Every row gives one point. The points of each table are mixes of a few directions, plus a little noise. How many directions does each table use, and how many do they share? Where both have some left over, give the other angles between the two spaces (their principal angles), to ten degrees, smallest first.

First (4 x 3)
[[ 0.93  0.23  0.15]
 [-0.08 -0.02 -0.01]
 [-0.51 -0.13 -0.08]
 [-0.32 -0.08 -0.05]]
Second (6 x 3)
[[-0.18  0.66  0.05]
 [-0.01 -0.08  0.17]
 [ 0.06 -0.20 -0.08]
 [ 0.11 -0.48  0.05]
 [ 0.06 -0.49  0.44]
 [-0.04  0.58 -0.64]]
Directions: first 1, second 2, shared 0; angles 90

First (8 x 6)
[[ 0.06  0.25  0.36  0.12 -0.25  0.42]
 [ 0.27  0.34 -0.15 -0.09  0.33 -0.13]
 [ 0.12 -0.35 -0.11  0.20  0.11 -0.44]
 [-0.50  0.05  0.22  0.01 -0.01  0.51]
 [-0.09  0.42  0.25  0.15  0.30  0.41]
 [-0.19 -0.28  0.11  0.13 -0.16  0.02]
 [ 0.03 -0.81 -0.77 -0.47 -0.23 -1.01]
 [ 0.31  0.40  0.10 -0.07 -0.09  0.19]]
Second (7 x 6)
[[ 0.13  0.09 -0.15 -0.37 -0.50 -0.48]
 [-0.09 -0.04  0.06  0.16  0.26  0.24]
 [-0.62  0.50 -0.35 -0.68  0.33 -0.18]
 [ 0.16 -0.17  0.17  0.32  0.04  0.20]
 [ 0.09  0.10 -0.15 -0.32 -0.42 -0.42]
 [-0.21  0.04  0.02  0.09  0.40  0.27]
 [ 0.54 -0.49  0.39  0.81 -0.11  0.34]]
Directions: first 4, second 2, shared 1; angles 30

First (10 x 8)
[[-0.01  0.24 -0.17 -0.27 -0.09  0.33  0.31  0.33]
 [ 0.37 -0.06  0.11  0.03 -0.07  0.01  0.04 -0.05]
 [ 0.04  0.00 -0.01  0.00 -0.01  0.02  0.01 -0.01]
 [-0.44  0.00 -0.06  0.07  0.11 -0.13 -0.17 -0.09]
 [-0.09 -0.09  0.06  0.14  0.06 -0.18 -0.16 -0.16]
 [ 0.45  0.25 -0.11 -0.41 -0.21  0.50  0.51  0.47]
 [ 0.84  0.35 -0.16 -0.63 -0.36  0.78  0.81  0.71]
 [-0.05 -0.24  0.16  0.33  0.08 -0.37 -0.34 -0.36]
 [-0.49 -0.36  0.21  0.58  0.29 -0.70 -0.71 -0.65]
 [-0.58 -0.06 -0.02  0.18  0.17 -0.26 -0.29 -0.20]]
Second (10 x 8)
[[ 0.15  0.21 -0.18 -1.04 -0.31  0.14 -0.05  0.01]
 [ 0.63  0.19 -0.16  0.17 -0.24  0.26  0.05  0.11]
 [ 0.02 -0.28  0.29  0.56  0.22 -0.16  0.11 -0.05]
 [ 0.09 -0.13  0.15 -0.26  0.01 -0.08  0.09 -0.04]
 [-0.03 -0.12  0.10  0.73  0.17 -0.05  0.02  0.01]
 [ 0.05 -0.14  0.11  0.88  0.20 -0.04  0.04  0.01]
 [ 0.77 -0.39  0.50 -0.11 -0.04 -0.07  0.33 -0.02]
 [-0.69  0.67 -0.80 -0.19 -0.20  0.27 -0.44  0.08]
 [ 0.08 -0.05  0.08 -0.64 -0.09 -0.04  0.05 -0.03]
 [-1.07  0.02 -0.09 -0.10  0.26 -0.25 -0.22 -0.10]]
Directions: first 2, second 3, shared 1; angles 50

First (11 x 11)
[[-0.04  0.02 -0.94  0.00 -0.59  0.12  0.57 -0.07  0.40 -0.24 -0.21]
 [ 0.56 -0.13  0.79 -0.14  0.42  0.34 -0.38 -0.60 -0.33 -0.07  0.24]
 [ 0.25  0.24  0.12 -0.12  0.71 -0.32 -0.19  0.27 -0.38  0.04  0.12]
 [ 0.08 -0.08  0.63  0.08  0.07  0.04 -0.14 -0.46 -0.03 -0.19 -0.11]
 [ 0.06  0.12  0.34 -0.12  0.01 -0.36  0.09  0.04  0.03 -0.35 -0.23]
 [-0.08  0.02  0.08  0.19  0.25 -0.03 -0.12 -0.17 -0.09  0.09 -0.03]
 [ 0.00 -0.33 -0.13  0.07 -0.65  0.62  0.11 -0.48  0.29  0.03  0.08]
 [-0.63 -0.25  0.10  0.09 -0.33  0.13 -0.31  0.68  0.06  0.68  0.28]
 [-0.34 -0.02  0.12  0.08  0.11 -0.13 -0.24  0.47 -0.08  0.39  0.12]
 [ 0.07 -0.01 -0.32  0.29  0.20  0.28  0.02 -0.57 -0.03  0.07 -0.01]
 [ 0.08  0.40 -0.75 -0.43 -0.20 -0.72  0.61  0.91  0.19 -0.45 -0.26]]
Second (9 x 11)
[[ 0.28  0.24 -0.51 -0.21 -0.11  0.12  0.56 -0.14  0.18 -0.18  0.63]
 [ 0.18  0.20  0.07 -0.14 -0.02 -0.11  0.33 -0.15  0.11 -0.25  0.35]
 [-0.21 -0.12  0.24  0.07  0.05  0.03 -0.31  0.23 -0.12  0.27 -0.02]
 [ 0.28  0.14  0.33  0.03  0.07 -0.37  0.22 -0.58  0.08 -0.80 -0.71]
 [-0.18 -0.11 -0.01  0.03  0.01  0.14 -0.22  0.29 -0.07  0.40  0.23]
 [ 0.21  0.12 -0.06 -0.07 -0.01 -0.10  0.25 -0.26  0.10 -0.35 -0.10]
 [-0.03 -0.18 -0.05  0.22  0.04 -0.03 -0.27 -0.14 -0.09 -0.12 -0.92]
 [ 0.17  0.00 -0.56  0.05 -0.08  0.11  0.15 -0.21  0.05 -0.17 -0.36]
 [-0.66 -0.27  0.56  0.01  0.06  0.22 -0.72  0.96 -0.23  1.19  0.94]]
Directions: first 5, second 3, shared 2; angles 60

First (8 x 12)
[[-0.64  0.25  0.54 -0.28  0.43 -0.17 -0.11  0.02  0.24 -0.03 -0.51  0.00]
 [ 0.97 -0.39 -0.70  0.36 -0.86 -0.01 -0.28 -0.06 -0.40 -0.05  0.21 -0.32]
 [-0.41  0.17  0.36 -0.19  0.27 -0.13 -0.10  0.02  0.16 -0.01 -0.36 -0.02]
 [ 0.86 -0.35 -0.61  0.31 -0.77  0.04 -0.18 -0.05 -0.37 -0.05  0.28 -0.23]
 [-0.40  0.15  0.16 -0.03  0.45 -0.13 -0.16  0.02  0.34  0.13 -0.44  0.03]
 [-0.35  0.14  0.68 -0.45 -0.18 -0.08  0.08 -0.04 -0.30 -0.38 -0.07 -0.10]
 [-0.05  0.02 -0.27  0.18  0.43  0.32  0.51  0.07  0.21  0.24  0.60  0.43]
 [-0.02  0.01 -0.16  0.10  0.23  0.15  0.24  0.03  0.13  0.14  0.28  0.21]]
Second (9 x 12)
[[ 0.04 -0.03  0.03  0.02 -0.20 -0.43 -0.76 -0.04  0.09 -0.01 -0.96 -0.46]
 [-0.03  0.02 -0.02 -0.02  0.14  0.30  0.53  0.03 -0.06  0.00  0.65  0.31]
 [-0.01  0.01 -0.01  0.00  0.04  0.11  0.19  0.01 -0.02 -0.01  0.24  0.12]
 [-0.02  0.02  0.00 -0.01  0.08  0.17  0.31  0.02 -0.03  0.00  0.38  0.18]
 [-0.03  0.02 -0.02 -0.02  0.15  0.33  0.59  0.04 -0.07  0.01  0.73  0.36]
 [ 0.06 -0.05  0.04  0.03 -0.34 -0.74 -1.31 -0.09  0.16  0.01 -1.63 -0.79]
 [ 0.00  0.02 -0.01 -0.01  0.06  0.13  0.23  0.01 -0.03 -0.01  0.29  0.14]
 [-0.04  0.02 -0.02 -0.02  0.15  0.33  0.61  0.05 -0.07  0.01  0.76  0.36]
 [ 0.02 -0.01  0.02  0.01 -0.10 -0.21 -0.36 -0.03  0.04  0.01 -0.44 -0.22]]
Directions: first 3, second 1, shared 1

First (9 x 18)
[[ 0.04 -0.11 -0.10  0.02 -0.12 -0.10 -0.38  0.20 -0.26  0.16  0.20 -0.20
   0.28  0.42  0.22  0.23 -0.01  0.30]
 [-0.01 -0.27  0.19  0.23  0.10  0.33  0.47 -0.30 -0.19 -0.48 -0.26  0.37
  -0.54 -0.13 -0.12 -0.01  0.09  0.03]
 [ 0.06 -0.16  0.07  0.19 -0.44 -0.52 -0.37  0.33 -0.16 -0.01 -0.06 -0.08
   0.42  0.80  0.01  0.13 -0.12  0.39]
 [ 0.03  0.41 -0.20 -0.60  0.69  0.35  0.11 -0.19  0.06  0.61  0.34 -0.39
  -0.36 -0.79  0.09  0.00  0.01  0.39]
 [ 0.07 -0.05  0.07  0.09 -0.16 -0.55 -0.46  0.45  0.10  0.09 -0.01 -0.11
   0.54  0.46 -0.06  0.01  0.10  0.19]
 [-0.23 -0.05 -0.27 -0.02 -0.36  0.38 -0.06 -0.31  0.05  0.11  0.17  0.18
   0.03  0.01 -0.01  0.36 -0.14 -0.14]
 [-0.10 -0.18  0.07  0.09  0.05 -0.04 -0.18  0.07  0.38 -0.05 -0.07  0.35
   0.21 -0.13 -0.39  0.17  0.36  0.09]
 [ 0.08  0.10 -0.26 -0.30  0.72  0.65 -0.06 -0.06 -0.37  0.27  0.52 -0.42
  -0.23 -0.58  0.61  0.02  0.22 -0.21]
 [ 0.06  0.31  0.43  0.30 -0.48 -0.51  0.94 -0.19  0.39 -0.70 -0.83  0.31
  -0.37 -0.07 -0.37 -0.92 -0.51 -1.04]]
Second (11 x 18)
[[-0.02 -0.16  0.28  0.15  0.37  0.00 -0.36  0.20  0.13  0.53  0.06 -0.01
   0.47  0.60  0.32  0.13 -0.11  0.78]
 [ 0.23 -0.37  0.08 -0.16 -0.16  0.27 -0.30 -0.41 -0.35 -0.73  0.24  0.22
   0.00 -0.09  0.11 -0.12 -0.23  0.07]
 [-0.45  0.98 -0.19  0.18 -0.59 -0.13 -0.13 -0.59  0.65  0.62  0.27 -0.47
   0.19 -0.03 -0.15  0.20 -0.30 -0.38]
 [ 0.35 -0.53 -0.12 -0.30  0.12  0.03  0.35  0.45 -0.48 -0.74 -0.17  0.11
  -0.43 -0.07  0.04 -0.20  0.22 -0.15]
 [ 0.07 -0.66  0.18  0.06  0.68 -0.08  0.26  0.60 -0.20  0.03 -0.23  0.19
  -0.02  0.12  0.38  0.09  0.21  0.62]
 [ 0.13  0.26  0.03 -0.05 -0.29  0.15 -0.35 -0.26 -0.05  0.00  0.01  0.13
   0.10  0.01 -0.44 -0.20  0.01 -0.36]
 [ 0.02  0.49  0.01  0.08 -0.21  0.06 -0.11 -0.18 -0.01  0.32 -0.35  0.40
  -0.07 -0.52 -0.99 -0.29  0.41 -0.90]
 [-0.29  0.57  0.18  0.35 -0.06  0.02 -0.36 -0.45  0.36  0.83 -0.09  0.23
   0.37 -0.26 -0.53  0.03  0.07 -0.25]
 [-0.11 -0.15 -0.19 -0.08  0.19 -0.29  0.50  0.58  0.17  0.02  0.08 -0.56
  -0.16  0.45  0.71  0.27 -0.11  0.48]
 [-0.19 -0.23 -0.11 -0.01 -0.17  0.03  0.20 -0.52 -0.01 -0.63  0.38 -0.13
  -0.16 -0.39  0.56  0.23 -0.41  0.16]
 [ 0.25 -0.20 -0.13 -0.22  0.11 -0.08  0.30  0.59 -0.22 -0.24 -0.20 -0.09
  -0.28  0.21 -0.01 -0.13  0.23 -0.10]]
Directions: first 6, second 5, shared 0; angles 30, 30, 50, 60, 70

First (9 x 20)
[[-0.10 -0.79 -0.21 -0.38 -0.33  0.52 -0.79 -0.03  0.02 -0.43 -0.13  0.15
   0.73 -0.71 -0.12  0.37 -0.73 -0.12  0.02 -0.36]
 [ 0.06  0.28  0.23 -0.05  0.16 -0.34  0.20 -0.24 -0.31  0.01 -0.09  0.01
  -0.16  0.10  0.31 -0.46 -0.03  0.11  0.24  0.43]
 [ 0.16  0.68  0.15  0.51  0.40 -0.48  0.60  0.23  0.21  0.20 -0.30 -0.29
  -0.57  0.55  0.12  0.00  0.72  0.36  0.11  0.42]
 [-0.06 -0.22 -0.20  0.05 -0.15  0.31 -0.14  0.23  0.29  0.01  0.11 -0.02
   0.13 -0.07 -0.28  0.41  0.05 -0.10 -0.24 -0.37]
 [-0.10  0.34  0.25  0.23 -0.28  0.03  0.44 -0.01  0.05  0.06  0.38 -0.12
  -0.34  0.22  0.02 -0.16  0.21  0.17 -0.23  0.30]
 [ 0.01 -0.05 -0.32 -0.17  0.17  0.01  0.05  0.00 -0.04  0.48  0.41  0.21
  -0.08  0.28 -0.28 -0.07  0.24 -0.58 -0.24 -0.67]
 [ 0.17  0.49 -0.08  0.29  0.53 -0.45  0.42  0.18  0.12  0.38 -0.21 -0.12
  -0.44  0.54  0.00 -0.02  0.67  0.00  0.08  0.01]
 [-0.02  0.11  0.15  0.03 -0.07 -0.06  0.11 -0.08 -0.08 -0.05  0.04 -0.03
  -0.08  0.01  0.11 -0.15 -0.03  0.11  0.02  0.23]
 [-0.13 -0.83  0.01 -0.54 -0.43  0.45 -0.88 -0.26 -0.25 -0.67 -0.22  0.20
   0.84 -0.93  0.15  0.09 -1.09  0.04  0.23  0.02]]
Second (10 x 20)
[[-0.99 -0.03  0.74  0.16  0.01  0.16  0.29 -0.44 -0.98  0.45  0.19 -0.19
   0.33 -0.08  0.31 -0.67 -0.42 -0.49  0.09 -0.16]
 [ 0.14  0.27  0.17  0.24 -0.52  0.08 -0.40  0.33  0.29 -0.64  0.12 -0.06
   0.02  0.28 -0.09  0.59  0.09  0.83 -0.34  0.53]
 [-0.17  0.19  0.31  0.27  0.00 -0.04  0.48 -0.07 -0.03  0.08 -0.11 -0.25
  -0.21 -0.08  0.20 -0.22  0.06  0.13  0.12  0.34]
 [ 0.48 -0.19 -0.56 -0.31  0.19 -0.09 -0.24  0.11  0.32  0.01 -0.06  0.24
  -0.04 -0.04 -0.21  0.20  0.12 -0.18  0.02 -0.31]
 [ 0.70  0.26 -0.30  0.15 -0.18 -0.12 -0.03  0.41  0.84 -0.51 -0.18 -0.06
  -0.40  0.11 -0.13  0.56  0.40  0.76 -0.08  0.55]
 [ 0.40 -0.03 -0.35 -0.07  0.31 -0.16  0.36  0.02  0.38  0.17 -0.23 -0.01
  -0.32 -0.16 -0.01 -0.10  0.22 -0.15  0.23 -0.02]
 [-0.13  0.03  0.14  0.00 -0.41  0.15 -0.63  0.15 -0.11 -0.39  0.26  0.11
   0.32  0.24 -0.13  0.40 -0.15  0.35 -0.34  0.04]
 [-0.42 -0.13  0.21 -0.06  0.07  0.07 -0.01 -0.22 -0.48  0.26  0.11  0.02
   0.22 -0.04  0.08 -0.30 -0.23 -0.39  0.04 -0.27]
 [-0.09  0.07  0.10  0.16  0.46 -0.16  1.00 -0.26 -0.01  0.55 -0.33 -0.28
  -0.44 -0.33  0.28 -0.66  0.15 -0.40  0.48  0.09]
 [ 0.10 -0.42 -0.44 -0.52  0.05  0.10 -0.85  0.00 -0.21  0.02  0.25  0.46
   0.51  0.08 -0.30  0.21 -0.24 -0.46 -0.20 -0.78]]
Directions: first 4, second 3, shared 1; angles 50, 50

First (8 x 32)
[[-0.07  0.25 -0.75 -0.03 -0.25 -0.29  0.25  0.29  0.06 -0.40  0.39  0.23
  -0.15 -0.23  0.17 -0.28 -0.01 -0.25  0.68  0.30  0.15  0.67 -0.05 -0.46
   0.44  0.31  0.40  0.09 -0.40 -0.06 -0.17  0.24]
 [ 0.35 -0.21  0.86  0.29  0.53  0.42 -0.27 -0.43  0.06  0.48 -0.50 -0.37
   0.26  0.24 -0.30  0.25 -0.09  0.38 -0.90 -0.49 -0.12 -0.86  0.08  0.50
  -0.64 -0.30 -0.46 -0.10  0.50  0.14  0.10 -0.11]
 [-0.17 -0.24  0.59 -0.20  0.00  0.17 -0.20 -0.14 -0.17  0.27 -0.24 -0.07
   0.04  0.20 -0.07  0.30  0.08  0.11 -0.42 -0.11 -0.16 -0.42  0.01  0.37
  -0.22 -0.28 -0.31 -0.09  0.26 -0.02  0.22 -0.31]
 [-0.12  0.18 -0.64 -0.08 -0.27 -0.27  0.21  0.27  0.02 -0.34  0.34  0.21
  -0.15 -0.19  0.17 -0.22  0.01 -0.23  0.59  0.29  0.12  0.58 -0.04 -0.38
   0.40  0.24  0.34  0.07 -0.35 -0.07 -0.12  0.15]
 [-0.99 -0.39  0.40 -1.01 -0.78 -0.17 -0.17  0.24 -0.58  0.05  0.06  0.36
  -0.25  0.21  0.25  0.47  0.38 -0.22  0.17  0.43 -0.26  0.07 -0.06  0.33
   0.32 -0.39 -0.19 -0.09  0.02 -0.26  0.46 -0.73]
 [ 0.94  0.33 -0.25  0.96  0.78  0.21  0.12 -0.28  0.54  0.02 -0.13 -0.38
   0.27 -0.16 -0.27 -0.39 -0.36  0.26 -0.29 -0.46  0.22 -0.19  0.06 -0.22
  -0.39  0.30  0.10  0.07  0.06  0.26 -0.41  0.65]
 [-0.49 -0.04 -0.24 -0.48 -0.50 -0.25  0.06  0.27 -0.22 -0.18  0.25  0.28
  -0.19 -0.04  0.21  0.05  0.16 -0.25  0.45  0.37 -0.03  0.40 -0.06 -0.11
   0.39  0.01  0.15  0.01 -0.21 -0.15  0.11 -0.20]
 [ 0.52  0.12  0.03  0.52  0.48  0.17  0.02 -0.21  0.27  0.10 -0.15 -0.25
   0.18 -0.03 -0.19 -0.15 -0.19  0.20 -0.30 -0.31  0.08 -0.24  0.05 -0.02
  -0.31  0.10 -0.03  0.02  0.11  0.15 -0.18  0.31]]
Second (11 x 32)
[[ 1.25  0.68 -1.04  1.31  0.85  0.02  0.39 -0.13  0.80 -0.33  0.18 -0.33
   0.23 -0.43 -0.22 -0.80 -0.51  0.12  0.24 -0.36  0.45  0.35  0.05 -0.74
  -0.13  0.70  0.51  0.19 -0.29  0.30 -0.72  1.12]
 [-0.78 -0.32  0.35 -0.80 -0.60 -0.12 -0.15  0.18 -0.46  0.06  0.03  0.28
  -0.19  0.18  0.19  0.38  0.30 -0.17  0.10  0.32 -0.21  0.03 -0.05  0.28
   0.24 -0.31 -0.16 -0.08  0.03 -0.21  0.37 -0.59]
 [ 0.08 -0.11  0.36  0.06  0.16  0.16 -0.12 -0.15 -0.01  0.19 -0.19 -0.13
   0.09  0.11 -0.10  0.12 -0.01  0.14 -0.35 -0.17 -0.06 -0.33  0.03  0.22
  -0.24 -0.14 -0.20 -0.05  0.20  0.04  0.07 -0.09]
 [ 0.44  0.37 -0.75  0.48  0.20 -0.13  0.27  0.08  0.34 -0.31  0.25 -0.02
   0.02 -0.27  0.00 -0.44 -0.20 -0.07  0.41  0.00  0.24  0.44  0.00 -0.50
   0.16  0.41  0.38  0.11 -0.29  0.08 -0.35  0.53]
 [-0.11 -0.03  0.02 -0.11 -0.09 -0.03 -0.01  0.04 -0.06 -0.01  0.02  0.05
  -0.03  0.01  0.03  0.04  0.04 -0.03  0.04  0.06 -0.02  0.03 -0.01  0.02
   0.05 -0.03  0.00 -0.01 -0.01 -0.03  0.04 -0.07]
 [-0.73 -0.06 -0.36 -0.70 -0.74 -0.36  0.09  0.40 -0.33 -0.29  0.36  0.44
  -0.30 -0.05  0.32  0.07  0.25 -0.37  0.68  0.54 -0.05  0.60 -0.08 -0.17
   0.59  0.01  0.21  0.02 -0.32 -0.23  0.17 -0.29]
 [-0.83 -0.32  0.31 -0.85 -0.66 -0.15 -0.14  0.22 -0.49  0.03  0.07  0.31
  -0.22  0.17  0.22  0.38  0.32 -0.20  0.16  0.37 -0.22  0.08 -0.06  0.26
   0.29 -0.31 -0.14 -0.08  0.00 -0.22  0.38 -0.61]
 [-0.43 -0.10 -0.03 -0.43 -0.39 -0.15 -0.01  0.17 -0.23 -0.08  0.12  0.21
  -0.14  0.03  0.15  0.12  0.16 -0.16  0.24  0.25 -0.07  0.20 -0.04  0.02
   0.25 -0.08  0.03 -0.01 -0.10 -0.12  0.15 -0.24]
 [ 0.12 -0.10  0.36  0.10  0.20  0.17 -0.12 -0.17  0.02  0.20 -0.21 -0.15
   0.10  0.10 -0.11  0.11 -0.03  0.15 -0.37 -0.19 -0.06 -0.35  0.03  0.22
  -0.26 -0.13 -0.20 -0.04  0.21  0.05  0.05 -0.06]
 [ 0.11 -0.02  0.14  0.10  0.13  0.09 -0.04 -0.09  0.04  0.09 -0.09 -0.09
   0.06  0.03 -0.06  0.02 -0.04  0.08 -0.17 -0.11 -0.01 -0.16  0.02  0.08
  -0.13 -0.04 -0.08 -0.01  0.09  0.04  0.00  0.01]
 [ 0.88  0.00  0.63  0.84  0.94  0.51 -0.18 -0.55  0.38  0.45 -0.53 -0.57
   0.39  0.12 -0.42 -0.01 -0.29  0.50 -0.98 -0.72  0.02 -0.88  0.11  0.32
  -0.82 -0.09 -0.36 -0.05  0.48  0.28 -0.15  0.29]]
Directions: first 2, second 2, shared 2
